Each row is a point. Each copy is the shape, with its points in the same order, turned, moved and blurred by noise. Some copies are also mirrored. Which?
In the rows, zero is written as 128.

Shape, 8 rows:
[[123 118 142]
 [135 132 141]
 [117 140 178]
 [123 143 157]
 [175 136 138]
 [137 129  47]
 [103 138 127]
 [163 110 120]]
Copy 1, 8 rows:
[[135 125 118]
 [141 124 136]
 [125 162 139]
 [127 141 142]
 [174 114 155]
 [130  30 128]
 [106 113 127]
 [171  98 125]]
Copy 1 is: mirrored
Copy 2, 8 rows:
[[142 136 153]
 [142 156 143]
 [131 157 181]
 [128 159 156]
 [169 177 133]
 [137 123  53]
 [119 129 138]
 [178 140 121]]
Copy 2 is: only turned
Copy 3:
[[129 119 156]
 [142 134 145]
 [151 140 181]
 [153 143 166]
 [123 171 127]
 [149  95  62]
 [159 107 149]
 [111 145 119]]
Copy 3 is: mirrored
Copy 4:
[[113 104 134]
 [123 126 137]
 [143  93 168]
 [143 108 147]
 [121 157 152]
 [116 163  50]
 [132 105 108]
 [ 97 153 135]]
Copy 4 is: mirrored

Shape, 10 rows:
[[107 142 104 106 149 139]
 [177 130 143 109 128 126]
 [107 121 125 110 154 119]
 [114 134 133 105 184 138]
 [115 126 145 108 122 159]
 [115  67 150 157 109 141]
 [137 109  62 114 134 133]
 [104  57 124 107 111 155]
 [192 130  77 109 109 153]
 [135 124 125 124 161 143]]
Copy 1 (10 x 6):
[[103 150 109 125 114  84]
 [173 160 135  98 112 120]
 [115 132 118 114 137  89]
 [104 150 150 115 136  84]
 [103 148 126 104 106 135]
 [132  76 134 128 106 149]
 [136 124 106 144  84  58]
 [103  76 119  97  84 114]
 [180 159 114 123  51  93]
 [127 147 145 125 116  97]]
Copy 1 is: mirrored
Copy 2 (10 x 6):
[[ 80 118 142 102 124 157]
 [142 115 168 102  92 122]
 [ 87 108 152  95 142 133]
 [ 77 112 185  99 135 146]
 [127 117 151  85 137 168]
 [163  88 134 123 181 142]
 [ 91  82 116 136 101 149]
 [138  59 122  93 161 160]
 [136  99 130 132  53 155]
 [103 107 171 120 125 144]]
Copy 2 is: mirrored
Copy 3:
[[107 158 133  99 144 124]
 [179 123 137  94 138 106]
 [ 98 135 150 108 138 108]
 [103 142 155  93 174 101]
 [130 129 165  94 134 145]
 [129  72 151 156 141 158]
 [117 135  77 105 135 133]
 [ 98  70 131 110 129 162]
 [180 140  75  84 129 142]
 [131 132 140 110 168 116]]
Copy 3 is: only turned
Copy 4 (10 x 6):
[[110 165 104 116 119 148]
 [162 146 150 127 144 112]
 [ 91 148 118 117 143 135]
 [102 174 122 113 159 157]
 [114 156 152 128 108 149]
 [100  79 162 142 117 154]
 [142 117  81  93 114 138]
 [ 99  95 157  90  98 160]
 [199 125 110 104 106 130]
 [128 146 125 127 147 152]]
Copy 4 is: only turned

Shape, 13 rows:
[[105 128 112 118 142 141 106 144]
 [124 134 147 126 146  98 161 144]
 [115  97 167  89 172 149 105  92]
 [150 127 134 118  96  93  96 117]
 [108 157 101 130 125 137 128 129]
 [185 154 157 157 121 130 114 100]
 [110 102 110 117 120 124  81  98]
 [162 124 112  93  91 155  93 110]
 [146 114 140  78 169  95 137 110]
 [149 173 115 155 111 102  84  85]
 [131 105 106 156 125 103 158  93]
 [150 134 133 121 146 143 162  75]
 [151 117 108 157 149 164 143 100]]
Copy 1, 13 rows:
[[138 130 106 108 153 140 100 150]
 [147 150 137 149 158 140 159 137]
 [159  98 172  99 183 179  95 136]
 [164 136 153  96 115  99 128 117]
 [129 152  95 110 147 138 116 115]
 [202 158 149 133 122 136 104  79]
 [137 105 138  85 150 110  87 119]
 [176 104 117  68 104 137 109 105]
 [178 118 158 102 189 140 158 135]
 [167 177 137  96 136  94  93  78]
 [137 111 128 147 163 106 134  80]
 [167 121 133 124 172 166 136  69]
 [170 111 100 146 162 149  99  82]]
Copy 1 is: only turned
Copy 2 (13 x 8):
[[128 124  97 114 128 157 106 129]
 [148 114 142 137 101 106 115 137]
 [147  87 130  95 161 146  67  76]
 [104 163 148  79 124 124 121 127]
 [106 132 104 139  97 151 121 117]
 [132 191 191 135 132 137 102 113]
 [ 99 127 102  90 157 142 113 102]
 [127 167 132  76 139 184 124 100]
 [179 108 126  87 130  97 111  89]
 [ 91 198 133 131 118 115 104  92]
 [114 119 145 144 141 118 162 100]
 [160 126 159 140 122 146 133  75]
 [146 143 140 164 158 166 140  98]]
Copy 2 is: mirrored

Shape, 16 rows:
[[142 116 127 120 129 111 148  98 138 146  81]
 [145 167 123 131 134 125 113 116  91 156  55]
 [124 102  85 201 153 166 138 147 149 127 102]
 [126 115 131 142  93  90 114 165 165  67 174]
 [130 179 120 141 184 148 120 101 129 147 125]
 [156 148 156 115 114 146 141 154 116 109 111]
 [177  93 148 131 132 109 125 152 103 119 131]
 [126  98 145 100 164 140 132 117 141 100 117]
 [165 117 145 159 130 141 141 108 126 107 132]
 [134 110 171 108 165 107 162 125  94 140 175]
 [115 145 191 118 127 123 104 142 164  82 151]
 [ 84 115 144 167 154 118 124 142 122 122 105]
 [136 154 131 140 149 156  80 146  96  93  97]
 [154 109 116 149 104 152 104 126 141 181 114]
 [133  93 114 136 112 172  97 153 102 120 154]
 [107 151 138 142  87 149  82 127 109 133 156]]
Copy 1 (16 x 11):
[[144 119 107  79 145 131 134  91 126 138  84]
 [155 163  74  81 137 152  93 115 101 168  77]
 [156 100  55 142 162 169 121 131 187 130 125]
 [144 100 119 153 109  92 136 175 120  61 127]
 [130 172 103 143 178 162  87  93 118 128 108]
 [162 152 120 101 121 160 138 151  99 119 116]
 [180 111 118 100 156 116 132 158  99 137 140]
 [138  99 121  94 170 162 126 118 104  90 122]
 [176 132 121 109 141 139 121 114 138 115 147]
 [111 131 157 102 177 122 135 133  93 133 172]
 [134 122 167 130 120 147  99 154 103  68 113]
 [110  98  95 103 150 147  83 150 148 124 122]
 [168 141  73 117 139 176  74 150  92 108 118]
 [171  98  97 150 126 149 132 102 119 176 100]
 [161  93  79 152 125 165 128 138  91 128 164]
 [131 126 100 161  85 148  91 123  89 133 139]]
Copy 1 is: mirrored
Copy 2, 16 rows:
[[133 127 114 122 112 150 158 102 138 145  77]
 [168 166 101 132 111 152 117 127 109 154  52]
 [127 114  76 165 156 198 142 176 145 122 117]
 [ 97 111 139 139 102 123 104 142 172  56 154]
 [148 177 121 129 178 165 114 110 111 140 109]
 [169 148 152 109  97 151 136 151 130 101 101]
 [176  98 127 136 110 107 141 142 127 117 126]
 [140  88 144 101 147 158 131 112 126 108 105]
 [164 127 133 156 122 165 154 114 131 106 130]
 [145 113 173 116 143 101 163 121  89 129 144]
 [128 126 202 129 134 142  93 124 154  79 118]
 [106 118 132 161 150 147 118 155 110 117  89]
 [177 137 124 137 134 167  74 151 108  98  87]
 [152 125 114 150 103 166 125 136 163 181 122]
 [152  93 123 133  99 170  96 164 120 133 161]
 [126 150 153 147  90 166  71 136 116 138 143]]
Copy 2 is: only turned
Copy 3, 16 rows:
[[135 104 149 112 134 131 139  90 112 159  80]
 [116 152 123 116 128 119 127 118  59 172  75]
 [129  86  63 185 144 129 133 132 148 158  96]
 [149 118 130 124  87  73 142 147 186  85 144]
 [115 179 116 139 173 151 144 113 117 158 122]
 [146 130 139 115 113 129 165 169 103 123  97]
 [173  91 124 100 134  92 154 149 102 133 127]
 [126 106 126  89 167 126 168 127 146 120  97]
 [170 118 115 135 131 124 180 113 125 135 120]
 [133  99 163  97 167 120 185 139 110 138 179]
 [133 159 154 106 125  90 186 162 176 110 115]
 [ 90 111 117 149 145  86 162 134 135 154 110]
 [123 163  73 115 134  99 155 156 103 131  90]
 [161 112 106 117 106 137 124 134 138 203 105]
 [143 102  66  96 103 126 157 167 137 150 142]
 [116 155 101 107  77 117 164 150 136 167 146]]
Copy 3 is: mirrored

Shape, 17 rows:
[[139 163  79  82 142 163 183 164 121 161 116 107]
 [107 128 121  89 137 121 117 101 153 159 143 136]
 [153 116  89 151 176 138 138 108  74  96 119 135]
 [100 162 134  87 164 133 141  95 157  81 150 162]
 [129  86 120 152 157 121 151 140  99 108 123 128]
 [100 121 116 140 123 110 145 142  69 142  91 118]
 [115 153 136 106 125 114 121  80 143 146 124 109]
 [146 117 111 150 183 150 120 149 116  97 109 141]
 [114 137 157  84 176 117 105 105 147  93 159 108]
 [151 140  77  91 109 112 173 163 133 150 110 127]
 [130 147 166  95 183 129 119 103 121 122 163 168]
 [171  90 117 144 155 147 183 135  82  99 107 117]
 [141  93  96 130 126 163 140 152  70  98 126 120]
 [123 112 117 141 112 154 151 130 117 145 117 123]
 [ 91 106 101  72 128 115 133 102 127 168 121 123]
 [120 142 121  91 112 105 108 107 126 145 148 134]
 [160 100 110 111 135 157 150 149  88 110  69 132]]
Copy 1:
[[158 105  99 131 170 122 173 170  96 193 113 106]
 [ 95 146 125 152 142 133 177 130 133 142 147 165]
 [143  63 141 101 156  88 118  87 133 125 109 137]
 [130 194 118  94 156 111 145 115 153 127 107 157]
 [140  76 166 112 129  95 112 135 141 134 124 144]
 [ 93  84 161 125 135  93 112 150  90 154 122 119]
 [ 94 151 140 145 149 136 169 122 112 117 134 125]
 [159  85 147 114 156 130  99 119 137 135  99 162]
 [133 166 140  93 168 139 146 127 132  99 156 172]
 [140  98  97 160 139  97 162 184 115 155 104 118]
 [143 162 146 102 141 115 160  92 110 127 122 194]
 [168  53 171  94 132  98 140 135 136 131 100 115]
 [134  52 126  77 115 113 116 137 126 148 120 126]
 [120  95 149 131 113 133 140 135 127 161 120 112]
 [ 67 118 131 142 150 113 183 153 134 163 145 144]
 [ 93 140 109 144 127 117 158 130 105 123 146 152]
 [131  55 143  98 133 120 143 158 120 137  68 132]]
Copy 1 is: mirrored
Copy 2:
[[156 159 109  71  86  96 156 133 119 184  71 129]
 [145 126 118  85 132 148 135 101 151 156 159 119]
 [178 150  72 157 147 104 128 126  69 132 128 118]
 [154 190 110  79 131 149 156 117 138 100 177 135]
 [157 126 116 157 153 100 158 136  98 137 123 135]
 [140 120 148 147 118  72 119 107  92 148 127 114]
 [147 151 131 113 126 135 122  85 155 137 142  90]
 [142 165  89 150 162 125 130 160  89 143 121 137]
 [176 168 138  95 177 145 131 141 161 110 160 108]
 [158 129 101  98  83  96 135 119 148 160  83 156]
 [182 188 125 103 166 158 151 115 132 157 179 141]
 [183 142 105 165 145 104 170 126  78 132  75 137]
 [182 116 118 144 117 119 147 155  63 137 103 119]
 [132 121 127 144 108 130 158 112 110 159 110 115]
 [136 100 124  70 129 117 136  81 130 154 139 124]
 [170 126 125  96 109 138 109 105 148 146 161 122]
 [155 135 121 131 131 117 124 120  65 131  68 158]]
Copy 2 is: only turned
Copy 3 (17 x 12):
[[147  90 112 109 182 159 194 142 137 147 181 134]
 [101  91 142 102 152 105 122  89 118 134 154 138]
 [155 141  71 159 176 139 109 117 138  86 174  84]
 [ 80 112 139 108 162  75 145 126 162  70 160 135]
 [139 122 109 171 155 140 115 140 103 102 154  79]
 [152 147  95 113 131 148 142 133  75 132 140 105]
 [113 129 150 106 123 116 148  89 141 126 140 127]
 [144 114 111 147 176 130 101 159 151 108 138  77]
 [101 111 174  97 158  89 129 107 152  80 152  85]
 [158  71  90 128 130 134 187 137 129 153 167 124]
 [127 122 159 119 180  63  99 125 141  90 167 133]
 [177 120 105 190 163 154 146 138 123  87 160  85]
 [163 106  95 132 147 186 118 152 112  77 168  98]
 [133 112 123 145 132 164 138 130 108 128 148 129]
 [108  86 121  96 147 131 149  75  84 135 141 131]
 [130 105 137  90 111 107 128  98 126 130 165 136]
 [191  98  89 140 158 154 144 143 130  93 120 107]]
Copy 3 is: only turned

Shape, 15 rows:
[[137 125 148 176 155 123 138  95 182 142 131  94]
 [109  89 143 137  98 152  92 159 134  99 145 119]
 [146 122 113 140 129 172 116 141 194  76 129 149]
 [133 114 132 131 130 140 142 124 116  96 151 118]
 [124 148  97 126 129 107 118 148 149 100 174 148]
 [112 143 182 168 133 169 136 128 149  87 104 109]
 [154  95 112  83 131 166 151 150 170 110 136 119]
 [115 111 114 135 133 139 197 108 130 173  87 117]
 [119 170 145 122 115 131 149 122 136 165 141 109]
 [106 116 100  66 134 191  85 145 110 115 150  90]
 [174 200 123 154 152 150 121 133 125 131 131 115]
 [124 191 172 141 154 108 119  93 116 153 157 163]
 [123 186 131 142 134 151 170 131 160  99  96 118]
 [142 121 156 122 164  81 100 132 142 124 136 150]
 [193 119  97 101 122 110 117  88 130  98 103 122]]
Copy 1 (15 x 12):
[[162 115 144 173 148 111 101 131 186 119 140 119]
 [116  95 130 138 125 130 104 204 106 101 144 137]
 [116 108 120 132 139 158 112 151 160  92 148 200]
 [131 123 117 130 150 131 134 137 108  93 141 122]
 [122 129 110 124 140 118 125 136 122 133 195 150]
 [154 162 160 152 115 129 117 171 155  76 106 143]
 [128  90 134 134 169 180 149 145 131 132 130 157]
 [160 106 130 176 119 116 176 112 148 165  90 121]
 [159 136 145 151 107 140 122 121 124 159 151 108]
 [ 61 116 105 120 129 201 125 178 109 137 127 101]
 [140 193  96 171 134 149  87 104 127 131 148 136]
 [169 174 127 100 112  93  83 100 122 157 148 119]
 [145 166 147 166 115 146 152 117 157 117 137 158]
 [126 137 150 122 178  91  90 139 113 160 150 143]
 [ 97 100 138 161 176 130 112  75  90 109 116 148]]
Copy 1 is: mirrored
Copy 2, 15 rows:
[[153 108 157 151 128 119 131 100 185 131 166  96]
 [ 93  84 117 126  97 141 153 149 146  84 104 128]
 [108  94  92 187 120 158 113 111 158 104 135 157]
 [134  89 113 132  96 133 128 125 108 120 133 107]
 [ 92 117  99 135 120 115 126 131 106 106 179 145]
 [151 103 164 184 120 148 127 124 138  87 101 103]
 [114  90  80 161  83 156 102 157 154 156 137 128]
 [141 143 152 149  82 124 141 117 141 205 118 105]
 [142 158 160 126  84 122 113 147 134 127 158 114]
 [ 79 118  94  93  90 207 106 160 123 116 122  92]
 [179 172 103 147 127 151 122 121 122  96 165 111]
 [176 144 174  97 144 118 108 125 103 109 168 150]
 [138 155 141 204 113 136  99 121 120 122 135 110]
 [138  98 121 109 168  97 120 152 136 127 150 138]
 [143 121  55 115 117 103  81  96 143 142 116 115]]
Copy 2 is: mirrored
Copy 3, 15 rows:
[[146 141 151 163 139 133 171 122 199 159 109 138]
 [118  72 161 152 111 128 111 147 117 161 126  99]
 [147  73 170 139 115 168 136 170 164 100 133 131]
 [124  95 135 141 124 126 149 105 123 113 119 120]
 [124 124 123 144 117 125 117 134 135  99 171 160]
 [123 105 193 152 112 145 142 131 149 136  56 142]
 [150  89 137  95 106 149 169 153 131 107 137  90]
 [157 118  88  96 134 129 180 113 148 152  55 143]
 [137 167 130 106 103 143 149 108 123 157 107 163]
 [ 97 125 114 110 111 175 112 134  90 106 118  65]
 [182 169 150 162 122 178 135 116 126 101 105 157]
 [121 172 168 130 158 144 123  78 136 140 124 197]
 [156 137 150 125  86 153 155 128 154  93  68 176]
 [140 139 166 123 170  96 113 123 145 120 146 138]
 [197 100 134 112 128 135 115  70 165 102 136 106]]
Copy 3 is: only turned
